Rows are points. To make a cloud, some directions were put in groups of two or more. Within a group, all points are equally far from the middle, so they leave a hole (a ring in 2 directions, a hollow ball in 3). The other directions are filled evenly. Then the cloud was stretched, turned, moved and blurred a little. How many holes are there, and how many directions does each take, smallest first?

Cloud (21 x 3)
[[-34  32  14]
 [ 57  17 -17]
 [ 30   7  40]
 [  8  19  43]
 [-32  42 -11]
 [ 21  51  12]
 [-16 -14 -60]
 [-28 -16  30]
 [ -6 -31 -56]
 [-36  39 -16]
 [ 43 -34 -13]
 [-15 -17  37]
 [-13 -50 -27]
 [ 50  38   2]
 [  3   2 -65]
 [ 10 -53  -7]
 [ 12 -45 -38]
 [-16   0  40]
 [-50 -13   2]
 [-40 -37 -23]
 [  5  14 -64]]
Holes: 1 (3)

Cloud (27 x 4)
[[-53 -22   6  24]
 [-16  58  -3 -54]
 [-41 -16 -25  21]
 [-50  18 -27   6]
 [-43  40  18  43]
 [ 10  -8  37 -61]
 [ 26 -12  12 -20]
 [ 37 -19 -31 -43]
 [ 31 -31 -42 -14]
 [  5  41  21 -34]
 [-66 -20  25   1]
 [-60  18 -17 -56]
 [ 32  13   9  47]
 [ 37  11   4  28]
 [ -5  32  50  16]
 [-34  38 -30  29]
 [ -9 -29 -28 -44]
 [ -8 -25 -61 -12]
 [ 38  35 -28  17]
 [-51  -5 -17  39]
 [  3 -21  38 -49]
 [  2  49   6 -31]
 [-54  26  -8  24]
 [ 20  13  30 -24]
 [-54  44  -9 -60]
 [-56   6 -18   0]
 [ 48 -15 -30  -3]]
Holes: 1 (2)

Cloud (73 x 8)
[[ 70 -27 -26  -3  -7 -34  10 -20]
 [ 37  -2  -9  -2 -19  27 -23 -40]
 [ 71 -42  -9 -25 -19 -29   1  43]
 [ 44 -36  23  47  19  -1 -57 -13]
 [ 25 -38 -39 -34 -46 -25 -16  15]
 [-34 -27   2   9  21 -33 -33 -63]
 [ -9   8  17 -11 -57  37   3 -10]
 [ 25 -33 -10   0  -6  34  11  -4]
 [  2 -48  -3  38  55  -4 -75 -33]
 [  3 -25 -22  15  42 -30  22 -31]
 [ 22 -22   2  29  10 -41  16  59]
 [-12   5 -36 -47 -36  -8 -22  66]
 [ 16  50 -22  32  43 -33 -44   6]
 [ 17 -47  -8  31   1 -11  55   6]
 [  2   0  28  -3   9  15 -73 -15]
 [  6 -63   7 -19  33   5  15 -64]
 [-12 -60   1  -6  36   7  11   9]
 [-13  32 -27  25  42  43  -7  38]
 [ 37  10  -2 -29 -39  -6  11  30]
 [ -7  54   3 -21  17 -17  33  -9]
 [-14 -24 -27  42  54  13  -6  29]
 [ 41  28 -18  54  -6  15  18  13]
 [-68 -21 -29  -4   7 -29 -37 -63]
 [ -7 -33   7 -38  46 -37 -49  10]
 [-53   7 -60  30  20 -44   1  35]
 [ 36 -16 -26  74 -15  14  32 -41]
 [-48  23  13 -25  12  60   5  -1]
 [ 14 -10  -9  32  33   3 -40 -59]
 [ 15 -18  56  -7  42  31 -53  -9]
 [ 47  30  51 -15  -6  50  45 -16]
 [-24 -27  16 -23  22 -27  68 -14]
 [-67  20  23  46  48  20  -8  19]
 [ 71 -21  -7  41  -2   6  41 -34]
 [-47 -35 -29  15 -27 -11   9 -11]
 [-69 -13  18  22 -18  36  34 -13]
 [-95 -10   6  35  44  36  -4 -55]
 [-14 -50  -7 -56  -1  23 -77  27]
 [  7  65  19 -11 -29  -8  -2 -28]
 [ 74  34  47 -18  -1  16  23 -78]
 [-38   8 -59  49  37  29   5  18]
 [ 31  -4   0  13  34   1   5  47]
 [-39  39   8  30 -32 -40  33   6]
 [-31  69  26  63 -11  11  32   4]
 [ 28 -23  33 -46  30   4   3  -9]
 [-36   4  24 -41 -35   9  22 -29]
 [ 42 -14 -15  20  29  -9  39  -4]
 [ -3 -29 -63 -70  22  11  17 -15]
 [ 31   6 -33 -27  41 -43 -30   8]
 [  7  26  47 -31  50  32  20  43]
 [ 50 -45   9  13 -17   4 -38 -24]
 [ 17  22  26 -27 -51 -11 -45 -23]
 [ -5   6  18  -2  39   1  67   2]
 [-40  29 -21 -34  38  -3  28  -9]
 [ 60 -37   0 -46 -10 -56  -8 -17]
 [-29  22 -39  39  28  58 -21  36]
 [-13   9   5  18  26 -20   6  32]
 [-45 -15  -9 -43  29 -11 -26 -15]
 [ 11  -5  28  -8  77  31 -28 -41]
 [ 13 -10  -5  -5  12 -30  39  -2]
 [ 60  20  43 -33  -8  46  13 -59]
 [  1 -43 -33 -16 -31  39  25  -8]
 [ 31  22  18  26 -17 -19 -26   0]
 [ 14 -14 -42   6  22  19 -22  23]
 [ 20  44 -17  25  -1  -3  22  43]
 [-37  -6 -61 -26 -15 -41 -56  28]
 [ 14 -74 -13 -11  52  34  29  -7]
 [ 14 -11 -47  11  40  34 -33 -74]
 [-17  12 -15   0  -2  79   6 -26]
 [ -3 -11   6 -37  48 -49  -9 -38]
 [ 11 -45 -25   4   9  41 -20  45]
 [  8 -46  62 -39  73  28 -46 -19]
 [ 65 -13 -47   7  23  30  31 -12]
 [ 20 -49   1 -56  47  29 -50 -14]]
Holes: 0

Cloud (105 x 9)
[[-51  10 -33  25   9 -32  -8  28   1]
 [  5  37  11  -2 -50   3 -18 -13   4]
 [  8   6 -15 -11   2 -19  34  41   4]
 [-28 -10  -7  30 -39  24 -21   7  -8]
 [  2  75 -22  -8 -24  15  10 -10  21]
 [-19  -8   6 -24  40 -63  -6 -14 -11]
 [ 23 -27  -3 -11 -41  -2 -23 -48  -7]
 [  6  19  20   5 -16  -2 -22  59  18]
 [-39  22  -1  34  -5   5  38 -11 -58]
 [  4   3 -13  33  21  -3   6   8   7]
 [ 14  18  28   8  14  50 -14 -20  -5]
 [-32  29 -23   5 -25 -12   7  26  -6]
 [-11  37 -29 -28 -27  -9  -1   1 -26]
 [-34  26  -3  23  10  -3  10  -6 -68]
 [-21 -13 -32 -30   2 -41 -23  -8  46]
 [-19  -9   4  14 -14   2  27  -2 -33]
 [ 13  12  41  -2  36 -15  19  39   9]
 [ -4   6  19  18  15 -59 -38 -30 -38]
 [ -7  19 -20 -40  23   1  -1  17 -27]
 [-85  21  32  34  -1  -4 -28  14   9]
 [-11  27  13  25  13  10  29  42   7]
 [-27   7 -33  32  22 -56   6  39 -17]
 [  9  29  16  45 -14 -13  -8 -14  30]
 [ -9  27  16   5  -9  12 -45   5  20]
 [-19  -6  31  -7   4 -29  -7  19   4]
 [ -7 -11  18 -13  24 -37  33  -3 -22]
 [ -4 -15 -24  18   2   0  51  15 -12]
 [  3 -45   9  -1  23 -22  -6 -37  30]
 [-40  -2  -2  33 -14  59  28 -12  37]
 [-18 -20   1   7  37 -17  11 -21   1]
 [  4 -38 -25  -3  13   0  40 -17   8]
 [ -9 -17 -19  18  23   4  37 -74 -19]
 [ 11  32  -5  -8  56 -14  29  26   4]
 [  4 -12  18  19  10 -28  27 -22 -11]
 [ 41  -5   8  25 -10  27  11 -21  10]
 [ -3  25  40  24  20 -21   6  21  33]
 [-57  11 -29  -2 -35 -37 -27   3  40]
 [ 21  36  19 -13  -6  -7  13 -13 -27]
 [ -6   6  18   6  21 -24 -40  26 -14]
 [  1  19  20  11   2  -6 -47  21  38]
 [-26  31  37  28 -29  19   2 -18  20]
 [-20   8  19  48  -6  32  11 -29  -3]
 [-35  36  -6 -12  22  42  32   9 -25]
 [ 20  14   9  42 -20 -42 -37 -25  15]
 [-26  -7 -26  16  33   0  18  27   5]
 [ 35 -21 -39 -16  13 -19  14 -25   2]
 [ 41  15 -49   2  41  16  12  -9   1]
 [-14  26   3  34 -14  32 -59  29 -12]
 [-34  18 -20  11  22  29 -43  31  25]
 [-11  26  14  52   4 -11 -35 -23  -7]
 [-25  26  14  -8  22  42 -33  42  22]
 [ 20  29 -17  16  12 -12  43  24  21]
 [-34   1  -6 -15  35 -20  31  47 -22]
 [ 15  35 -40 -10  16   1  -4  18  32]
 [ -6  24 -27  17  -3  48  42   1 -37]
 [-20  33  11 -20  -8  -7  43  43 -39]
 [-64  36   8   6   6   6  28 -16  17]
 [-21  25  17   0   1  21   6  -5  -4]
 [-25  21  16   9 -46  -7  -6   0 -32]
 [-25  37 -20  34   5   2  -2  31 -23]
 [-13  -4  -3  26  22 -13 -20 -56 -15]
 [-30  12  24 -10   3  -9  23  32 -13]
 [ 35 -15  -6   0 -11  28  -6 -33   2]
 [-17  47  32   8  21  22  15  34  15]
 [-13  -8  37 -19 -19 -11 -12  39  -2]
 [  7  38  19  25   9  14 -24  20 -14]
 [-30  71   7 -10 -12 -21 -28  -1 -23]
 [ -2  20  26  36 -13  16  23  25  -8]
 [-19   7  25  20  24  37  47  16  10]
 [  7  12  -8  15 -25  12 -31   2 -24]
 [ 14  18  18  18 -21 -11  20  24  17]
 [  6  18  30  57  45   6  -5  43   2]
 [-24 -40  29  26   3   2 -17 -20  11]
 [-32 -16   4 -31  17  19  22 -26 -42]
 [  0  10   3 -29   6  -5  -9   2  12]
 [-37 -17 -36 -13   9  22  -8 -15 -25]
 [ -5  16  -6   4 -12 -35  49 -29  16]
 [ -2   9   9   6   6  -1   7  53  17]
 [-14 -11 -38 -33 -27   0  14 -11  31]
 [ 29 -21   8 -25  30  -4 -35  46  25]
 [-23  11  21  -4  28  28 -47   0  10]
 [  0  -7  12  25 -27   5  41  14  -4]
 [ -4  14   8  12 -33 -19  15   3 -32]
 [-95   9  20  11  16 -22  19  -2 -17]
 [ 40   5  15  21  10  29   1 -23 -21]
 [-29  26 -13  -8   3  12  -5  -9 -16]
 [-41  69   3  -8 -27 -12 -18 -24  10]
 [ -3  24   4  -1   2 -31  -7 -30 -20]
 [-47  36 -20  34  -1  26   4   3  18]
 [ 11   9 -19  13  -8  29  34   7  38]
 [ 17   8 -40  -3  17 -15  18 -27 -29]
 [-31   7  23  19  33   3 -26 -10  42]
 [-41  27   8   2  -8 -19  43   8  29]
 [ 25   1   0 -12   5  -6 -58  12  -1]
 [-35   2  -7  13 -31  13 -19   1  34]
 [ -8  -6 -32 -19 -39 -22 -19 -40  -2]
 [-35  28 -16   8  -6 -13  -2  52  24]
 [  5  31 -22  16 -15 -28 -14 -14  43]
 [-27  39  -8  -4 -26 -14   3  37  15]
 [-20 -10 -20  -7  -9  -3 -17 -42 -12]
 [  9 -10 -25 -41  -5  -8  24 -41 -16]
 [-44   1  -6  45 -18   6 -25  64  13]
 [ -1  11   6   1  29  42 -58  46  24]
 [ 19 -11 -22  30 -15  -3 -32  -2   5]
 [-15   6  15 -35 -10  10  10 -24  15]]
Holes: 0
